Rows are points. Each copy is the shape, with its points in the same order, turned, moved and blurred by noise. Some copies are also mirrored. Which?

Shape (8 x 3)
[[-1.89  1.47 -1.76]
 [-0.71  0.53  2.62]
 [ 1.15  1.49 -0.58]
 [ 0.26 -2.28 -0.67]
 [ 2.00  0.17  5.26]
 [ 5.54  1.31  0.00]
 [-0.16  0.16 -0.71]
 [-0.53  0.19 -1.30]]
Copy 1 (8 x 3)
[[-2.88 -0.92 -1.85]
 [-0.36 -2.73  1.35]
 [-1.86  0.45  1.08]
 [ 1.74  0.92 -0.57]
 [ 1.24 -2.59  4.82]
 [-1.20  2.95  4.44]
 [-1.26  0.02  0.26]
 [-1.41  0.00 -0.80]]
Copy 1 is: only turned
Copy 2 (8 x 3)
[[ 1.01 -3.16 -3.22]
 [ 0.75  0.99 -1.59]
 [ 0.97 -2.33 -0.17]
 [-2.90 -1.42 -0.92]
 [ 0.67  3.53  1.75]
 [ 0.64 -2.52  4.50]
 [-0.29 -2.02 -1.68]
 [-0.56 -2.78 -1.66]]
Copy 2 is: only turned
Copy 3 (8 x 3)
[[ 1.44 -1.99 -1.54]
 [ 0.77  2.22 -0.66]
 [ 0.59 -1.33  1.22]
 [-2.34 -0.56 -0.69]
 [ 0.00  4.81  2.79]
 [-0.42 -0.86  5.75]
 [ 0.04 -1.08 -0.29]
 [-0.01 -1.79 -0.77]]
Copy 3 is: only turned
Copy 4 (8 x 3)
[[ 1.47  2.66  0.01]
 [-0.03 -0.65  2.72]
 [ 1.13 -1.05 -0.97]
 [-3.07  0.71 -0.44]
 [-1.53 -4.51  3.34]
 [-0.43 -5.02 -2.81]
 [-0.16  0.62 -0.44]
 [-0.49  1.19 -0.77]]
Copy 4 is: only turned

Shape (9 x 6)
[[-0.99  3.32 -0.23  0.62 -1.60  0.57]
 [-0.52 -2.00  5.10 -0.79 -4.15  0.70]
 [-3.14  1.09  0.00 -0.13  0.52 -1.09]
 [-1.38 -0.82  0.82  0.61  1.61  0.30]
 [-0.02  0.49 -0.81  0.70  2.29 -0.87]
 [-2.14 -0.34 -2.21 -1.36 -1.01 -1.02]
 [-2.33  2.51  2.20 -2.74 -3.46  2.77]
 [-0.43 -1.79  1.31 -2.51  1.38 -3.15]
 [ 0.55 -2.16  0.43 -2.40  3.54 -0.66]]
Copy 1 (9 x 6)
[[-1.48  2.34 -1.53 -0.68 -2.75 -2.61]
 [-3.87 -0.72  0.59 -6.67  0.35 -2.31]
 [-1.70  0.59 -0.89 -0.91 -3.39  1.59]
 [-3.21 -0.67  0.38 -0.53 -1.44  0.90]
 [-1.37  0.10  0.46  2.11 -1.52  0.56]
 [-0.16  1.75 -1.51 -1.33 -0.58  1.92]
 [-3.99  4.95 -0.64 -4.55 -1.91 -1.47]
 [-0.34 -0.84  3.41 -2.20 -0.77  2.94]
 [-2.57 -0.33  2.71  0.84  1.15  2.90]]
Copy 1 is: mirrored
Copy 2 (9 x 6)
[[ 2.89 -0.71 -0.97  2.76  0.90  1.36]
 [ 2.49  0.62  4.64 -0.38  4.15 -2.16]
 [ 1.47  2.19 -1.93  2.00  0.34 -0.81]
 [-0.84  2.56 -0.24  1.55  1.41  0.35]
 [-1.24  1.31 -1.04  2.27 -0.76  0.99]
 [ 1.20  0.47 -2.47 -0.86 -0.23 -0.67]
 [ 3.79 -1.80 -0.63  1.71  4.99 -1.54]
 [-1.77  1.29  0.51  0.55 -0.86 -3.48]
 [-4.39  1.06 -0.46  0.95  0.55 -1.63]]
Copy 2 is: only turned
Copy 3 (9 x 6)
[[ 1.39  0.09  0.77  2.54 -0.80 -2.10]
 [-1.62 -1.14 -0.45 -2.86  3.16 -4.82]
 [ 0.50  2.79  2.64  0.29 -0.74 -1.05]
 [-0.36  0.79  1.64 -1.56 -0.68  0.50]
 [-0.28  1.55  0.77  0.39 -0.96  2.04]
 [-0.20  3.75 -0.08  0.09 -2.42 -1.90]
 [ 3.70  0.00 -0.07 -0.68  0.68 -5.44]
 [-1.19  4.31 -0.13 -2.01  1.95  0.73]
 [ 0.11  2.79 -0.92 -3.10  0.47  2.73]]
Copy 3 is: only turned

Shape (13 x 9)
[[-0.87 -1.95 -3.60 -0.98 -1.35  2.41 -1.01 -1.11 -2.94]
 [-0.65  1.24 -5.63 -2.44 -0.05  2.63 -0.30  1.15 -0.52]
 [ 0.00 -3.37 -0.92 -0.60 -5.92  0.35 -1.72  0.91 -1.45]
 [-3.01 -2.63 -2.18  1.55  2.10  2.95  3.80  2.47  0.04]
 [-0.35 -0.64 -2.42  2.26 -3.81  0.60 -0.51  1.74 -3.29]
 [ 0.28  3.34  1.14  0.85  0.95  0.69 -1.33 -2.73 -0.02]
 [ 0.00 -1.87 -1.01 -1.32  1.66 -1.05 -2.79 -1.31  2.38]
 [-2.28 -1.39 -2.16  1.11 -3.29 -1.01 -4.90 -1.85 -0.76]
 [-0.46  0.98  0.03 -1.16  1.73 -2.11 -0.38 -0.61  0.15]
 [-0.53  1.40  0.63  1.43 -1.24  0.47  2.03 -2.86  0.95]
 [ 2.02 -0.37 -1.56  0.93 -0.55 -1.27 -1.70 -1.12  0.65]
 [-4.26  0.50  0.50 -1.94  1.30  0.77 -0.54 -0.34  2.40]
 [ 1.33 -1.50  1.02 -1.32 -0.45  3.71 -0.21 -0.15  2.10]]
Copy 1 (13 x 9)
[[-2.03  2.79 -1.03  1.37  0.50 -1.06  4.15  2.00 -0.48]
 [-1.23  1.93 -2.91  0.62  1.54 -2.69  1.95  2.03  3.61]
 [-2.38  4.08 -1.35 -3.43  0.39 -0.09  2.19  3.36 -3.67]
 [-2.87 -0.89 -4.09  4.66  3.22 -1.96 -0.23  1.71 -2.62]
 [-5.42  1.86 -1.23 -1.07  0.31  1.10  1.62  3.50 -1.11]
 [ 0.36 -0.88  3.17  0.77  0.55  1.66 -0.36  0.27  1.09]
 [ 3.50  1.89 -0.71  1.66 -1.54 -0.67 -0.58  2.30 -1.42]
 [ 0.40  1.48 -0.25 -1.65 -1.30  2.52  3.71  5.20 -1.43]
 [ 0.67 -1.05  0.70  0.67 -2.08 -1.33 -0.83  1.21 -0.47]
 [-0.72 -1.33 -0.11 -0.03  1.09  1.86  0.18 -1.83 -1.36]
 [-0.12  2.45 -0.51  0.25 -1.83  1.67 -0.65  1.27 -0.11]
 [ 2.52 -2.56 -0.33  0.48  2.19 -2.22  0.08  2.29 -1.58]
 [ 1.01  3.43 -0.20  0.68  3.25 -0.83 -1.10 -0.12 -2.28]]
Copy 1 is: mirrored
Copy 2 (13 x 9)
[[-2.01  0.77 -0.23 -2.19 -2.65 -3.45 -0.08  1.80 -2.62]
 [-1.49  1.18 -1.58 -0.34 -4.53 -1.09  0.51  2.57  0.97]
 [ 0.64  1.32  3.66 -4.00 -1.12 -2.66  1.79 -0.55 -2.31]
 [-3.24  0.72 -0.51  5.23 -0.08 -2.86  1.76  0.12 -0.67]
 [ 0.67 -1.97  0.69 -2.36 -1.31 -4.24  0.11 -1.15 -0.95]
 [ 1.66 -0.56 -3.09 -1.19  1.24  2.53 -1.94  1.19 -2.02]
 [-3.57  1.92 -0.07 -2.24  1.04  3.13 -0.09  0.80 -0.55]
 [-1.94 -2.47  2.55 -4.83 -0.94  0.83 -0.39  0.37 -2.68]
 [-1.37  0.39 -3.22 -1.33  0.69  2.84  1.38 -0.30 -0.58]
 [ 1.36  0.71 -1.26  0.82 -0.42  1.70 -0.48 -1.47 -3.59]
 [-0.60  0.36 -0.13 -3.01 -0.20  1.54 -1.49 -1.31  0.02]
 [-1.48  0.15 -0.31  0.88 -0.25  3.46  2.61  2.48 -2.27]
 [ 0.35  4.41  1.01 -0.22  0.87  0.60 -0.66  2.04 -1.42]]
Copy 2 is: mirrored
Copy 3 (13 x 9)
[[-0.04 -1.35  0.68 -3.24 -2.14 -4.94  0.49 -3.26  2.33]
 [-1.65 -1.72 -2.77 -3.86  0.00 -3.60  0.38 -0.39  2.82]
 [ 2.51 -0.35 -1.58 -3.25 -5.26 -2.81 -1.81 -5.56 -0.11]
 [-0.13 -5.45 -0.29  1.69  2.00 -2.93 -2.27 -3.28  2.03]
 [ 0.30  0.56 -0.22 -2.37 -2.38 -4.43 -4.16 -3.90 -0.24]
 [-0.24  2.06  2.16 -0.59 -0.31  0.27  1.24  0.49 -1.05]
 [ 3.97 -1.27 -0.30 -0.48 -2.44 -1.14  2.10  1.20  1.22]
 [ 2.91  1.58 -0.59 -1.33 -4.52 -5.50  0.93 -1.76 -1.36]
 [ 0.46 -0.28  0.25  0.80 -2.68 -0.15 -0.13  1.39  1.22]
 [ 0.03  2.18  0.48  1.50 -0.01  0.20  0.39 -3.05  0.50]
 [ 3.21  1.40  0.07 -1.50 -1.87 -1.42 -0.78 -0.24  1.23]
 [-0.23 -2.67 -1.65  1.81 -1.47 -0.66  2.77 -0.22 -0.98]
 [ 2.27 -2.50 -0.09 -2.46 -0.03  1.52  1.34 -3.24  0.12]]
Copy 3 is: mirrored
